Rows are points. Each copy is the shape, with its points in the same order, stretched, turned, moved and blurred by noise. Some copies are also mirrored. Which?
In the rows, 128 means zero.

Shape, 7 rows:
[[ 99 192 155]
 [134 200  72]
 [141 170 134]
 [146  67 156]
 [117 123 159]
 [146 202 159]
 [133 202 145]]
Copy 1 (7 x 3):
[[126 203 173]
 [126 204  81]
 [148 181 140]
 [160  74 155]
 [138 135 171]
 [163 213 154]
 [144 208 138]]
Copy 1 is: only turned
Copy 2 (7 x 3):
[[106 183 138]
 [164 221  76]
 [154 162 122]
 [138  61 109]
 [112 114 122]
 [143 197 153]
 [140 193 141]]
Copy 2 is: only turned

Shape (7 x 4):
[[ 87  96 207 114]
 [ 55 147 138 171]
 [ 90 143 194 171]
 [166 182 124 115]
 [201 138 151 104]
 [133 158 176  98]
 [123 161 103 201]]
Copy 1 (7 x 4):
[[151  78 178 103]
 [ 96 125 129 182]
 [139 115 177 174]
 [175 201 121 141]
 [223 165 125 114]
 [167 154 169 117]
 [138 159  83 213]]
Copy 1 is: only turned
Copy 2, 7 rows:
[[ 81 148  25 114]
 [ 80 153  79 205]
 [109 185  41 169]
 [156 173 160 134]
 [186 154 125  88]
 [109 179 104 104]
 [146 159 123 212]]
Copy 2 is: mirrored
Copy 3, 7 rows:
[[ 51 115 180 119]
 [112 194 170  83]
 [100 159 206 127]
 [158 142 111 168]
 [147  86 123 176]
 [102 136 138 168]
 [178 170 168 105]]
Copy 3 is: mirrored

Shape:
[[ 95 120 134 110]
 [ 87 124  75 134]
 [172  78 137 102]
 [132 101  80 128]
 [  7 110  74 151]
 [138 131 124 123]
 [155 155 189 106]
 [162 162 157  66]
 [ 30 156 120  70]]
Copy 1, 9 rows:
[[ 98 133 156 122]
 [ 99 134  88  97]
 [156  73 169 144]
 [128 106 103 109]
 [ 27 138  63 104]
 [137 140 143 128]
 [152 169 207 162]
 [163 160 215 109]
 [ 45 182 163  73]]
Copy 1 is: only turned
Copy 2 (9 x 4):
[[130 121 130 101]
 [142 134  67 114]
 [184  99 154 155]
 [172 120  84 141]
 [139 177  42  48]
 [132 114 127 146]
 [ 92  98 197 154]
 [ 96  55 176 149]
 [ 88  97 104  44]]
Copy 2 is: mirrored

Shape:
[[ 92 103 130 191 183 118]
 [105 123 133 128 149 157]
 [ 49  91 112 121 192  91]
 [207 150 149  78  83 169]
 [152 157 146 101  72 154]
 [120 174 164 128 147 208]
 [106 136  73 156 169  86]
 [100 140 152  85 150 130]
 [148 147 108 154 213  63]
 [ 76 201 173 128 111 185]
 [115 111 147 141 159  66]
 [170 194 190 108  91 129]]
Copy 1:
[[118 182 120 129 125  44]
 [134 182 124 117 123 123]
 [ 96 150 124  42 126  62]
 [203 135 165 179 149 195]
 [139 133 153 179 153 190]
 [158 224 144 154 154 178]
 [113 133  82 108 159  74]
 [130 159 158  86 167 142]
 [157 122 113 109 208  40]
 [ 97 215 152 162 173 198]
 [115 125 158 114 164  53]
 [150 151 189 186 199 173]]
Copy 1 is: mirrored
Copy 2 (12 x 6):
[[ 89 108 161 157 212 110]
 [102 135 166 119 154 141]
 [ 37  85 151  96 216 120]
 [192 162 140  80  75 134]
 [146 166 134 114  73 119]
 [128 187 212 127 125 147]
 [ 88 145 100 116 218  92]
 [ 89 129 178  80 141 118]
 [118 133 139  91 245  60]
 [ 89 200 204 144  86 120]
 [ 97  89 145 110 180  70]
 [160 173 174 110  72  68]]
Copy 2 is: only turned
